Rows are points. Any point is a mix of the corners, with weights that add up to 1. It lies inside the corners' shape when no weight is negative. Is each point inside? If not, which corners have a negative weight?

Corners:
(1): |  51 | -44 |  -4 |
(2): | -22 | -51 |  62 |
(3): | -32 |   5 |  13 |
(4): |  25 |  78 | -16 |
Points:
| -12 | -50 |  46 | => outside (4)
|  31 |  53 | -20 | => outside (2)
|  -9 | -15 |  32 | => inside
| -18 | -49 |  24 | => outside (4)

Corners:
(1): |  16 | -28 | -33 | -35 |  59 |  -7 |  -9 |  12 |
(2): |   8 |  38 | -35 | -56 |  12 |  33 |  18 |  12 |
(3): |  30 |  -7 | -29 | -16 | -20 | -50 |   4 |  11 |
(4): |  11 |  -2 |  33 | -28 |  -9 |  -1 |   7 |  39 |
(5): |  77 | -62 | -44 | -31 |   7 |  10 | -25 |  10 |
(6): | -53 |  -6 |  15 |  26 | -40 |  45 | -10 |   9 |
(7): |  70 | -20 | -27 | -15 |  49 |  -3 |  21 | -17 |
(8): |  -8 | -39 |  42 | -45 | -75 | -16 | -70 | -95 |
(9): | -39 |  51 |  33 |  26 | -28 |  37 | -51 |  18 |
Points:
|  13 |  24 |  14 | -11 |   6 |  52 |  11 |  57 | => outside (1, 3, 8)
|  56 | -41 | -38 | -73 |   5 |  -7 | -12 |  -1 | => outside (6, 7, 9)
| -11 |  32 |   6 |  -7 |   9 |  15 |   4 |  31 | => outside (5, 8)
|   6 |  -1 |  -8 |  -7 | -18 |  -9 |  -9 |   8 | => inside
|  18 |  -2 |  -6 | -21 | -12 | -16 |   0 |  15 | => inside
|  -3 | -10 |  10 | -11 |  -8 |  35 | -16 |   3 | => outside (3)
| -24 | -11 |  -6 | -59 | -27 | -37 |   5 | -18 | => outside (5, 7, 9)
|  -3 |  -7 |   3 | -27 | -26 |  -2 | -27 | -15 | => outside (7)
|  -1 | -20 |  -6 |  11 |   5 |   6 | -42 | -13 | => outside (2, 4)

Corners:
(1): |   5 | -21 |  -6 | -30 |  32 |  -4 |  25 |  44 | -36 |  60 |  41 |
(2): |  -1 | -38 |  12 |  10 |  -3 |  -8 | -62 |  13 |  51 |  16 |  -9 |
(3): | -33 | -12 |   6 |  24 |  15 |  20 |   5 | -85 |  -9 |   4 | -16 |
(4): | -19 | -42 |  62 |  37 |  -7 |   7 | -19 |  13 |   7 |  -9 |  -4 |
(5): | -22 |  62 | -34 | -23 |  16 | -27 | -10 |  -7 |   6 |  18 |  15 |
(6): | -17 |  -5 |  32 |  56 |  -2 |   4 |   2 | -21 | -37 |  35 | -68 |
(7): |   5 |  32 |  25 |  -6 |  -9 |  22 | -40 | -22 | -26 |  58 |  -3 |
(8): |  -3 |  -4 | -45 | -29 |  36 |  61 |  84 |  -3 | -13 |  40 |  16 |
(9): |  10 |  64 | -33 | -48 | -16 | -30 |  -6 | -38 | -14 |  17 | -15 |
(10): | -20 |  -4 | -31 |  29 | -16 | -18 | -31 |  12 | -26 | -30 |  -2 |
(11): |  -7 | -14 |   1 |   8 | -16 |  16 |  32 |   8 |  -1 |  95 |  55 |
(12): | -47 | -13 |   1 |  -1 | -14 |   7 | -19 |   2 | -18 |  19 | -28 |
Points:
|  -6 | -11 |  -1 |  -6 |  10 |   4 |  12 |  11 | -15 |  48 |  21 | => inside
|  -9 |   1 | -12 | -11 |  13 |  10 |  12 |  -4 | -19 |  42 |   9 | => outside (4)
|  -7 | -13 |  -6 |   0 |   6 |   1 | -10 |  10 |   0 |  25 |   7 | => inside
| -16 |   5 |  -1 |   7 |  -7 |   3 |  -9 | -14 |   0 |  25 |  -2 | => outside (1)
| -18 |  -4 |  -9 |  -6 |   7 |  21 |  14 |  -6 | -11 |  27 |  -3 | => inside
| -16 |   5 | -22 |  -4 |   7 |   7 |  18 | -13 | -18 |  31 |  -8 | => outside (4, 7)

Corners:
(1): | -37 |   7 | -66 |  -3 | -15 | -11 | -14 | -38 |  -4 |  -3 |  51 | -14 |  18 |  17 |
(2): |  86 |  18 | -20 |  34 |  20 |  58 |  31 | -24 | -70 | -12 |  43 | -16 |   7 | -39 |
(3): |  25 |  38 |  22 |  13 |  11 |  12 | -66 |  -2 |  17 |  34 | -19 | -59 | -32 | -52 |
(4): |  38 |  15 | -19 |  20 |  38 | -39 | -51 | -58 |   3 | -27 |  -1 |  45 | -32 |  43 |
(5): |  22 | -45 |   7 | -89 |  12 |  39 | -13 |  -3 | -33 |  -2 | -58 | -67 |  24 | -17 |
(6): |   0 | -42 |  35 | -45 |  54 | -35 | -19 |  27 |  63 | -82 | -22 |  26 | -51 |   6 |
(7): |  65 |   3 | -43 |   6 | -26 |  -5 |  36 |  -3 |   2 |   5 | -16 |  14 |  70 | -41 |
(8): | -12 |  21 |  13 |   2 |  16 | -50 |  50 | -32 |  25 | -44 |   6 | -18 |   4 | -30 |
(9): |  -8 | -40 |  -1 |  12 |  -9 |   2 |  37 | -26 |  41 |  24 | -63 |  51 | -53 | -43 |
(10): |  52 |  43 |  28 |  15 | -83 |  48 |  -4 | -14 | -35 |  48 |  18 | -33 |  31 | -30 |
(11): |  38 |  -4 |  23 |  -5 |  68 |  65 | -50 | -22 |  12 |  47 |  -1 |  12 |  11 |  45 |
(12): |  -5 | -28 | -15 |  29 |  -1 |   2 | -30 |  -8 | -55 |   1 |  -4 | -41 |  51 |  61 |
(13): | -15 |  -3 |  21 | -28 |  46 |   3 |  -4 |  12 | -43 |  20 |   1 |  54 |   4 |  10 |
(14): |  42 |  -4 | -18 | -38 |  18 |  -2 | -21 |  13 |  31 |  57 | -24 | -58 | -56 |  21 |
(15): |   8 |  52 | -15 | -13 |  -3 |  12 |  16 |   9 |  51 | -95 | -35 |  25 |  -4 |  12 |
Points:
|  32 |   7 |  24 |  -4 |   6 |  24 | -12 |  -1 |   2 |   2 | -26 | -49 |  -9 | -23 | => outside (1, 4, 7, 13)
|  18 | -21 |  -1 | -13 |  20 |  31 | -22 |  -3 | -23 |  40 |  -6 |  -4 |   5 |   7 | => outside (4, 8, 15)
|  17 |   4 |   9 | -22 |  27 |  14 | -30 |  -9 |  -5 | -13 |  -3 | -17 |  -6 |  16 | => outside (7, 9)
|  21 |   2 |  -7 |  -3 |  13 |   7 |   3 | -14 |  -7 |   2 |  -1 |   1 |  -8 |  -7 | => inside
|  22 |   0 |   0 | -13 |  24 |  11 | -15 |  -9 |   9 |  19 |  -9 |  -8 | -11 |  11 | => inside
| -18 | -15 | -26 | -14 |  12 | -30 |  -8 |  -8 |  16 | -24 | -21 |  -6 |   1 |  18 | => outside (2, 10, 11)
|  -6 |   5 |  47 | -19 |  24 |  55 |   4 | -15 |  24 |  -5 | -14 |  23 | -23 | -38 | => outside (4, 7, 12, 14)
|  26 | -15 |  43 |  -7 |  23 |  34 | -27 | -17 | -17 |  29 | -28 | -16 | -12 | -14 | => outside (1, 7, 14, 15)
|  17 |  -8 |  -5 |  -9 |   4 |   9 | -11 |  -8 | -10 |   8 | -16 | -18 |   9 |   1 | => inside
